Every row gives one point. Each copy is the shape, with its points in the same order, turned, moved and blurred by noise. Some copies are also mirrored. Which?

Shape (7 x 3):
[[ 18  40   8]
 [ 21   3 -16]
 [  2  17 -35]
 [-58 -40 -19]
 [ 35  -2  31]
 [ 37 -87 -43]
 [-10  11 -38]]
Copy 1 (7 x 3):
[[  5 -30  38]
 [ 37   7  26]
 [ 26 -13  -6]
 [ -1  51 -42]
 [ -1  23  60]
 [ 79  85  15]
 [ 22  -5 -15]]
Copy 1 is: mirrored
Copy 2 (7 x 3):
[[ 35   3 -53]
 [  3 -33 -44]
 [-17  -2 -54]
 [-66   7  16]
 [ 35 -35 -11]
 [-61 -95 -23]
 [-33   4 -49]]
Copy 2 is: only turned

Shape:
[[-55  20 -15  36]
 [-38 -74 -33 -31]
 [ -6 -28 -42  24]
 [ 47 -77  41 -34]
 [ 20   5  44 -76]
 [-44  -7   6  36]
 [ 32 -23  32 -61]]
Copy 1:
[[ 22  23  30 -63]
 [ 23 -64  43  12]
 [-28 -19  33 -23]
 [-23 -22 -13  88]
 [ 15 -22 -88  27]
 [ 11  34  40 -26]
 [-10 -22 -57  44]]
Copy 1 is: only turned
Copy 2 (7 x 4):
[[-42  11  35 -39]
 [-60 -64 -21  30]
 [-13 -49   0 -30]
 [ 35 -41 -36  80]
 [  3  38 -68  55]
 [-26  -2  41  -9]
 [ 13   5 -62  55]]
Copy 2 is: mirrored
Copy 3 (7 x 4):
[[-75   4 -33  -2]
 [ 24 -62 -58  -3]
 [-17 -22 -14 -37]
 [ 68 -29  27  40]
 [ 51  44 -29  57]
 [-61 -16 -10  16]
 [ 64  19 -11  43]]
Copy 3 is: mirrored
Copy 4, 7 rows:
[[-13  29 -11  73]
 [-77 -28  47  31]
 [-18 -35   2  36]
 [-13 -20  72 -67]
 [-43  44  14 -67]
 [ -1  29  20  62]
 [-36  14  29 -62]]
Copy 4 is: only turned

Shape, 12 rows:
[[ 43 -25 -38 -15   5 -10]
 [ 39 -37   1  -9 -14  10]
 [ 48 -25  -2  54  -7 -16]
 [-62   5  23  37  -4 -16]
 [ 42   4 -32 -16   5 -22]
 [ 37  -7 -41  -2 -29  12]
 [-95 -36  -2   3 -10  35]
 [ 39  25 -21  10   5  13]
 [-30   4  35   4   0  -6]
 [ 13 -38  -4 -10 -45  -2]
 [ 24 -29 -25 -10  -6  39]
 [ 50 -25 -10  -2   7 -16]]
Copy 1, 12 rows:
[[ 18 -21  28 -14 -14 -48]
 [ 13   9  30 -29   5 -15]
 [ 44 -47  25 -29  11  14]
 [-20 -32 -59  -4  -7  50]
 [ 24 -25   1  -4  -5 -54]
 [ -6 -27  20 -29  22 -46]
 [-93  -5 -32 -21 -27  40]
 [ 11 -33  11  17  31 -31]
 [ -6   4 -40   5  -2  29]
 [ -1   5   1 -57   5 -15]
 [-23  -4  38 -15  10 -22]
 [ 35 -11  26 -14 -11 -25]]
Copy 1 is: only turned
Copy 2, 12 rows:
[[-35  56 -14  29  -6 -18]
 [-28  53  -1 -10  -5  19]
 [-52  12 -11  -8  37  12]
 [ 24 -51 -12  12  -8  26]
 [-33  46  24  36   1 -25]
 [ -1  48   3  -3   6 -37]
 [ 66 -18 -62   3 -48  14]
 [-29  12  21  -2  -7 -27]
 [ 10 -23   9  -2 -26  36]
 [ 13  45 -10   2  15  28]
 [-15  53 -24 -15 -24 -15]
 [-44  37   6  17   3  13]]
Copy 2 is: mirrored
Copy 3 (12 x 6):
[[-43 -23 -34 -20 -30  36]
 [-31 -21   3  18 -33  45]
 [ 30 -40 -15  -6 -22  64]
 [ 33 -21  38  27  41 -13]
 [-26   0 -32 -30 -17  28]
 [-28   3 -50   5  -6  48]
 [-24 -47  19  74  40 -39]
 [ 13  15 -38   4 -27  22]
 [  3  -1  41  25   7  -7]
 [-34 -14  12  31   5  56]
 [-38 -23 -33  30 -27  24]
 [-22 -24 -13 -21 -39  47]]
Copy 3 is: mirrored
Copy 4:
[[ 16  31 -20  15 -13 -53]
 [  6  25 -50  24 -15 -15]
 [  6  22  -3  35 -63   1]
 [-51  16  33  26  23  45]
 [  8  11  -7  -5 -15 -51]
 [ -3  -4 -27  40 -13 -49]
 [-43  35   0  70  83  33]
 [ 21 -23  -1  15 -13 -22]
 [-31  12   0   1  22  36]
 [-34  26 -48  34  -8 -19]
 [ 20  11 -41  46  12 -25]
 [ 17  31 -21   4 -29 -27]]
Copy 4 is: mirrored

Shape (9 x 6):
[[ 10 -62  21 -41  10  -5]
 [ 36 -54 -74  58  20 -39]
 [ -4  67  28 -31   3 -58]
 [ 42 -43 -24  30  29  11]
 [-56  22 -31 -43  -5 -33]
 [-43 -10 -69 -53 -18   1]
 [-62  57  18 -14  66 -65]
 [ -3  26  17  59 -16 -18]
 [ 21 -20  25  56 -48 -41]]
Copy 1:
[[-31  49  41   0 -29 -28]
 [ -8 -43  31 -95 -37 -27]
 [-13 -23  -8  54  10  49]
 [ 15  10  47 -63 -10 -27]
 [-47  -7 -50  21 -12 -10]
 [-53  24 -59 -17 -10 -42]
 [-20 -71  -2  79  18 -21]
 [ 61 -28  -1   0 -25  15]
 [ 40  -8  23 -28 -77  28]]
Copy 1 is: mirrored
Copy 2:
[[ -6   4 -37 -64 -18 -11]
 [  8  49  12  10   0  92]
 [-18  12  65 -15 -52 -73]
 [ 51  25 -25 -12  -8  34]
 [-64  38  16  18   2 -58]
 [-50  19 -18   6  63 -36]
 [-39  78  38  15 -74 -81]
 [ 22 -20  33  36 -51  -2]
 [  1 -43  36  -7 -54  37]]
Copy 2 is: only turned
Copy 3 (9 x 6):
[[ 38  -9 -33  51  20 -32]
 [ 92  14   3  45  -3  90]
 [  6  72  -5 -50 -22 -53]
 [ 52  22 -20  48  32  50]
 [ 25 -18 -11 -62 -33 -15]
 [ 43 -53  11 -49  19   0]
 [ -4  34 -63 -54 -78  -1]
 [-11  48  40  29 -47  18]
 [ 46  45  55  78 -33  -3]]
Copy 3 is: only turned
